Every row gives one point. Two turns around zero, p and q, are shown by what they do to some points. Write where each new point lands after one turn and then the other. Backwards means that the second turn is done in reverse. Each puzzle has new turns, and all numbers are rounded.

Turn p:
[-13   1] => [-12  -4]
[-23   2] => [-22  -7]
[ 26 -34] => [ 37 -22]
[10 31] => [-2 33]
Turn q:
[-9 11] => [-12   7]
[ 7 48] => [-9 48]
[ 13 -24] => [ 20 -18]
[-12 -34] => [  0 -36]
[ 0 -1] => [ 0 -1]
Where do these land?
p, then q: [ 28 -17] => [32  5]
q, then p: [ 14 -25] => [ 27 -10]
p, then q: [9 8] => [ 2 12]
p, then q: [-13   7] => [-14  -3]
p, then q backwards: [-39  28] => [-40  26]

Turn p:
[-19  23   7 -19] => [ -8  26  -2 -24]
[-6 38 38 -8] => [  3  47  25 -11]
[ 38  19 -13 -15] => [ 45  -2  -3 -14]
[  2 -14 -13   6] => [ -2 -16  -9   7]
[ -1 -38  -2   5] => [-16 -33   6  10]
[-13 -29 -17  31] => [-21 -22 -17  32]
Turn q:
[-31  13 -34 -16] => [-30   4 -35 -20]
[-35 -14 -45 -26] => [-25 -21 -45 -32]
[ 14 -12  21  26] => [ 13 -10  22  27]
[ 9 13 -4 12] => [ 3 13 -4 14]
[ 36   2  19 -13] => [35 14 19 -7]
[-15   7  27  10] => [-18   2  27   8]
[22 -9 16  8] => [22 -3 16 11]
Where do these land?
p, then q: [-29  26  14  15] => [-30  31  -5   8]
q, then p: [ 28 -14  16  14] => [19 -7 23 22]
q, then p backwards: [-31  15 -10  19] => [-35 -12  -1  17]
q, then p: [ 17 -31  15  -9] => [ 11 -24  29  -1]
p, then q: [ -4   8 -48 -33] => [ 19  -7 -42 -36]
p, then q: [20 -5 13 -6] => [15 -2 20  0]

Turn p:
[ -7  13 -13  32 -16  21 -15 -18] => [ -8   5 -17  29 -17  25 -22  -7]
[  0  -9   9  -8 -19 -16   0   2] => [ -4 -12  11  -4 -15 -18   0   4]
[19 -1 11 -7 -7 -6 19 -7] => [ 14  -8  18  -3 -10   0  16  -8]
[-13  -6  -3   9   6  48 -11   2] => [ -2   1 -12   2  11  39 -21  23]
[-13  -5  -6 -15   5   6  -7 -15] => [ -8  -5   0 -16   8   6 -17  -9]
[13 -9  8  0 28 -8 -7  8] => [ 14   3   6   5  29 -12   4   3]
[ -2  16   7 -18  16 -15 -12  10] => [ -6  24  10 -11  13 -18   0  -1]
[-3 -3  7 10  5 -8 20  5] => [-5 -8  1  6  4 -1 23  1]
[  6   3 -20  -2 -19 -23  15  13] => [  4  -2 -17  -8 -24 -22  18  -5]
Turn q:
[  1   5 -14  -1   7 -15   6   3] => [  2   5 -11   8  11 -11   8   4]
[  9 -17  -3   2 -15   6 -26   5] => [  9 -20   2   3 -18  -8 -21  -4]
[  2  15   7 -18 -11   1  34  13] => [ 15  17  -4 -12  -5  15  27  21]
[ -1 -17  18  10  -9  -6 -10   7] => [ -2 -19  21   7  -9  -2  -3   6]
[ -8 -12   5 -26  23   2  26 -24] => [  3  -2   0 -27  28  10  25 -20]
[-11   6 -18   9   8   4  18 -19] => [-17   8 -20   4  10   9  13 -15]
[ -7 -11   7   3   4  10 -20  16] => [ -3 -16   8  -3   1   2 -23  11]
[ 20   4  -2  26   2   6 -30   1] => [  0   4   8  25  -8  -6 -33 -10]
[ -5  27   0  -5 -10  -8   2  -3] => [ -8  24  -4  -5 -10 -10   7   7]
Where do these land?
p, then q: [ -4  -1  -3  15  10  16 -11 -18] => [-12  -2  -2   5   4   8 -25 -14]
p, then q: [  4   6  -8   4 -23  10 -12  16] => [  5   3 -11   8 -23  -8  -9  17]
p, then q: [-18  11   3  -5  10  -6 -17  -9] => [-23   7   4 -12   8 -11  -8  -1]
q, then p: [ 19 -29   1  18  -8  15  -5  22] => [ 23 -18  -2  25  -1   5 -18  23]
p, then q backwards: [  9   6  15 -18   7 -12  -6 -12] => [ 10   2  20  -6  11  -7 -12 -14]
p, then q: [  7   7 -25  -8   1 -14  10   5] => [ 10  10 -17  -2  -2 -12  18 -11]
p, then q: [-20 -18 -11 -21  20   0  28  -6] => [ 11 -15 -13 -30  28   7  13 -11]
q, then p backwards: [ -6   1   7 -17 -14 -23  -8 -13] => [  2   1   3 -17 -10 -27  10   9]
p, then q: [ 19  -9   3 -10 -12   5  -4  11] => [ 23   0   9   5 -10  -6  -2   9]
q, then p: [-16  18  19  19 -15  10   0  -9] => [-30   5   7  -2 -18  15  -4  13]
q, then p: [ 5  8 -3 22 25  0 25 12] => [  0  15 -15  19  20  24  14   6]
